Every row gives one point. Each copy is the shape, with its points in the same order, turned, moved and blurred by noise. Say if it was mirrored as well.
In the rows, 128 means zero.

Shape (6 x 3)
[[141 145 134]
 [137 132 144]
 [ 88  91  83]
 [102 148 158]
 [154 140 114]
 [ 88 125  95]]
Copy 1 (6 x 3)
[[122 105 132]
 [136 107 143]
 [ 98 193 143]
 [108  99 174]
 [127 118 109]
 [ 84 156 147]]
Copy 1 is: mirrored
Copy 2 (6 x 3)
[[140 123 155]
 [130 120 151]
 [137 157  67]
 [107 153 159]
 [162 120 141]
 [136 173 105]]
Copy 2 is: only turned
Copy 3 (6 x 3)
[[152 136 119]
 [140 140 125]
 [126  79 180]
 [114 130  97]
 [175 128 136]
 [135  80 142]]
Copy 3 is: only turned
Copy 4 (6 x 3)
[[128 118 117]
 [112 117 122]
 [103 201 142]
 [ 99 125  81]
 [145 123 137]
 [120 185 114]]
Copy 4 is: mirrored

Shape (10 x 6)
[[162 167  93 189 111 183]
 [114 162 122 141 104 120]
 [113 152 113  97 118 115]
 [ 79 116 124 120 112 105]
 [ 89 150 105 115  85 103]
 [154 116 130 184 157 101]
 [147  89 107 136 141 109]
 [127 147 134  93 124 127]
 [121 106 124 102 153 135]
 [152 100 151 144 127 108]]
Copy 1 (10 x 6)
[[117 127  58 190 153 171]
 [144 158 102 121 147 145]
 [151 150  99 101 136 103]
 [115 166 138  92 128 116]
 [140 193 113 111 137 114]
 [122  96 144 140 186 147]
 [113 108 140 139 158  97]
 [157 129 104 103 120 109]
 [116 101 118 105 121  97]
 [142 105 160 138 144 127]]
Copy 1 is: only turned
Copy 2 (10 x 6)
[[ 71 203 120 167  79 142]
 [105 170 148 132 151 124]
 [125 147 130 106 148 104]
 [104 124 126 114 184 133]
 [114 168 131  97 179 123]
 [ 99 137 123 213 149 117]
 [121 121  85 170 151 125]
 [136 132 138 115 130 111]
 [112  97 107 130 130 115]
 [135 121 127 180 149 144]]
Copy 2 is: mirrored
Copy 3 (10 x 6)
[[145  98  55 158 184 144]
 [137  98 116 104 149 112]
 [142  83 137 101 110 116]
 [ 99  93 149 101 124 103]
 [126  69 139  98 131  83]
 [124 157 150 150 180 143]
 [111 121 164 164 148 134]
 [144 108 138 109  99 117]
 [107 111 151 133  91 145]
 [116 148 149 149 134 108]]
Copy 3 is: only turned
Copy 4 (10 x 6)
[[129  83  43 178 128  97]
 [117 106 117 146  92 122]
 [131 109 128 113 106 142]
 [141 118 171 119 112 105]
 [150  93 147 117  78 114]
 [ 85 139 101 121 149  60]
 [131 135 110  89 145  83]
 [133 131 130 123 122 150]
 [133 120 139 105 164 126]
 [117 171 116 124 139  94]]
Copy 4 is: only turned

Shape (12 x 9)
[[130 123 124 123 139 121 134 135 181]
 [114 141 185 123 172 110 155 138 132]
 [124 140  91  61 117  98 120 107  75]
 [162 171 157 132 140 134 131 170 101]
 [102 104 130 124 122 107 142 168 155]
 [131 154 146 139 173 132 123 172 107]
 [ 97  91 145 131 105 129 110 130 168]
 [118 132 127 135  99  83  93 137 147]
 [165 131 153 132 182 128 133 157  88]
 [131 112 119 125 122  85 107 142 157]
 [107  97 119 143  87  94 141 119 161]
 [105 154  75 116 156  94 133  88 108]]
Copy 1 (12 x 9)
[[143 135 129 108  88 114 113 159 105]
 [149 171 145 111 150  94 139 149 151]
 [ 92 110  99  54 118 131 165  78 128]
 [146 123 138 147 118  74 180 114 143]
 [131 141 155 114 114 143 143 158  90]
 [137 134 120 144 148  81 171 141 121]
 [124 104 151 108 106 154 113 180 121]
 [113  87 168  89 109 110 132 146  99]
 [175 126 108 131 157  87 170 117 135]
 [139 104 148  85 109 116 131 150  88]
 [126 113 169  97 103 158  95 134  95]
 [ 83 128  96  78 140  97 104  93 105]]
Copy 1 is: mirrored
Copy 2 (12 x 9)
[[140 125 110 127 117 123 149 135 182]
 [140 152  73  94 112 103  87 119 158]
 [105 126 152 126 145 158 122  61  98]
 [148 149 102  68 152 139 117 156 116]
 [109  99  92 123 104 151 124 140 174]
 [143 151  80 104 159 143  96 154 135]
 [ 82 104 116 135 103 107 139 153 169]
 [ 96 101  88 124 127 129 171 129 128]
 [171 131 102  99 160 125  76 143 121]
 [120  85  99 127 132 129 159 122 149]
 [108  92 108 142  67 130 157 130 150]
 [136 155 107 174 128 151 135  72 111]]
Copy 2 is: mirrored
Copy 3 (12 x 9)
[[127 124 135 152 179 120 137 157 139]
 [130 165 108 114 154 125  89 174 107]
 [ 88 142  98 104 122 183 190 116 103]
 [146 183 130 122  94 118 143 179 132]
 [129  91 147 128 147 128 119 158 120]
 [171 168 124 115 118 142 120 165 135]
 [108 105 155 139 159 110 106 113 137]
 [116 132 186 113 154 127 153 129 114]
 [175 175  89 111 112 116 134 153 119]
 [130 115 154 115 167 120 158 135 119]
 [101  95 165 154 159 115 137 125  91]
 [125 156 119 143 168 201 165 121  83]]
Copy 3 is: mirrored
Copy 4 (12 x 9)
[[126  93 126 127 136 149 138 116 140]
 [129 110 166 107 100 121 169 133  88]
 [212 172 112  91 115 114 103 102 139]
 [158 157 179 137 143 159 160 122  79]
 [111 120 125 111 109 181 127 124 134]
 [147 135 166 107 142 156 138 145  75]
 [116 115 127 118 109 158 143 154 181]
 [139 149  95 147 111 153 126 155 141]
 [170 122 198 126 125 143 121 137  78]
 [140 113 103 148 110 158 121 134 140]
 [102 139 108 137 100 142 115 118 171]
 [154 135  99  89 152  75  94 109 118]]
Copy 4 is: only turned

Shape (16 x 12)
[[178 115 133 124  93 113 183 143 112 107 189 139]
 [136 121  95 121 112 120 127 147 116 156 200 166]
 [125 188 101 121 135 172 123 122 126 120 117 136]
 [106 152  79 137 103 148 136 122 136 139 121 146]
 [175 138  66 121 165  98 117 120 115 157 155 159]
 [117 124  96  98 114  99 143 151 144 128 144 125]
 [116 142 141 108 114 121 165  91 172 154 140  84]
 [122 113  94  68 138 197 127 143 118 150  83 153]
 [ 90 126 132 152 159 126 110 111 149 130 146 107]
 [123 147 160 136 146 147 119 123 100 145  99 113]
 [165 127  84  87 124 166 209 109 132 127  88 106]
 [ 79 109 130 113 118 122 121 172 123 134 110 205]
 [159 142 142 144 139 126 142 147 119 124 117 103]
 [136 148 131 145  95 170 148 148 155 137  98 123]
 [157 141 114 123 122 124  97  62 137 100 145  99]
 [129 100 149 123 112 109 121 133  74 119 146 114]]
Copy 1 (16 x 12)
[[125 167 141 145 142 190 103 120  95 104 128 177]
 [149 157  95 129 109 152 126  99  89 160 148 158]
 [164 145 152  93 157 101 160 131 131 147 145 105]
 [130 144 120 110 125 117 152 141 132 142 181 115]
 [194 115 133 170 112 137 135  95 123 165 141 148]
 [126 152 125 141  94 141 125 101 114 113 140 101]
 [117 159 138 126 128 132  70 154 145 142 120  79]
 [170  94 141  59  82 134 174 154 119 120 131 108]
 [102 136 113 140 140  95 140 128 132 169  94 101]
 [141 155 151 113 123  90 156 163 135 145  82 129]
 [166 107 174 118 124 176 126 186 143  90 149  93]
 [ 99 154 127  89  54 128 190 102 134 144 134 147]
 [145 157 148 144 143 119 138 140 145 109  90 140]
 [135 155 122  84 142 115 139 155 167  97 136 127]
 [127 110 164 144 167  78  91 126 101 135 129 126]
 [114 158 139 145 106 115 138 140  78 116  90 157]]
Copy 1 is: mirrored
Copy 2 (16 x 12)
[[142 133 193  93 160  88 149 177 145 171 127 107]
 [114 117 196  95 145 103 149 143 105 129  93 167]
 [153 115 131 118  86 167 152 104 130 141 109 126]
 [121 114 129 103 128 155 137  92  92 144 106 122]
 [128  97 142 108 106  95 137 150 105 152 132 212]
 [ 97 143 131  96 136  99 137 124 125 149  96 138]
 [141 109  87 111 158 122 112 149 141 127  68 102]
 [ 93 116 160 135  54 145  75  88 122 130 107 124]
 [114 138  99 153 139 147 165 153 107 114  78 138]
 [151 157 120 160 106 148 127 136 121 101 127 121]
 [130 103 120  93  83 130  73 148 135 187 123  84]
 [ 92 165 172 161 129 109 132  63 104 140 107 146]
 [146 146 118 129 103 110 154 152 128 127 139 110]
 [135 115 128 117 106 127 144 105 108 126 120  64]
 [124  88 102 117 145 168 153 166 162 131 136 148]
 [113 175 159 125 152 131 131 158 134 112 142 133]]
Copy 2 is: mirrored
Copy 3 (16 x 12)
[[ 96 100 130 151  98 109  76 103 118  97 160 190]
 [ 95 105 107 122 157 160  54 120 109 138 139 171]
 [133 135 146 105 164  96 107 148 142 139 156  92]
 [131 151 113 120 176  98 114 125 130 150 129 135]
 [128  96  91 117 178 166  84 155 146  85 159 132]
 [106 147 137 163 154 155 118 139 133 131 134 169]
 [114 141 138 124 105 147 155 132 171 163 170 166]
 [178 181 178  78 164 137  96 129 122 110 139 124]
 [107 129 118 124 120 156 148 165 110 161 132 106]
 [127  97 171 102 126 125 159 137 125 126 126 108]
 [166 190 131 104 122  92 130 128 158  83 173 170]
 [158 121 166 154 189 143 103 120  64 156  98 144]
 [115 100 152 131 107 106 129 154 140 102 130 127]
 [151 138 153 114 116  79 118 140 150 153 105 140]
 [109 122 100 146 117 142 127 107 168 124 167  76]
 [ 94  99 155 136 120 146 136  88 113  93 117 135]]
Copy 3 is: only turned
Copy 4 (16 x 12)
[[122  72 105 158 107 113 129  81 100 189 169 144]
 [137 119 173 144  93 133 149 105  76 172 151 134]
 [169 135 125 126 130 144  81 159 128 148 127 100]
 [148 130 159 134 139 103  99 150 112 164 113 107]
 [133 142 140  86  93 136 163 136  85 188 163  91]
 [ 97 114 146 139 101 122 133 118 131 171 107 116]
 [136 107 143 112 159 129 125  97 186 185 112 136]
 [143 196  98 143 137 131 114 118  94 130  79 100]
 [115 104 161  89 155 146 130 147 140 129 124 145]
 [157 129 110 101 136 117 124 132 150 100 136 132]
 [140 145  55 122 146  98 103 113 129 215  93 111]
 [ 86 170 167 161 114  97 107 119  99  98 136 125]
 [135 100  90 121 129 118 142 139 144 138 149 126]
 [151 123 114 172 166 103 118 147 147 147 126 115]
 [147  67 130  78 152 153 120 109 127 158 131  74]
 [129  81 120 111 100 106 141  89 112 108 128 140]]
Copy 4 is: mirrored
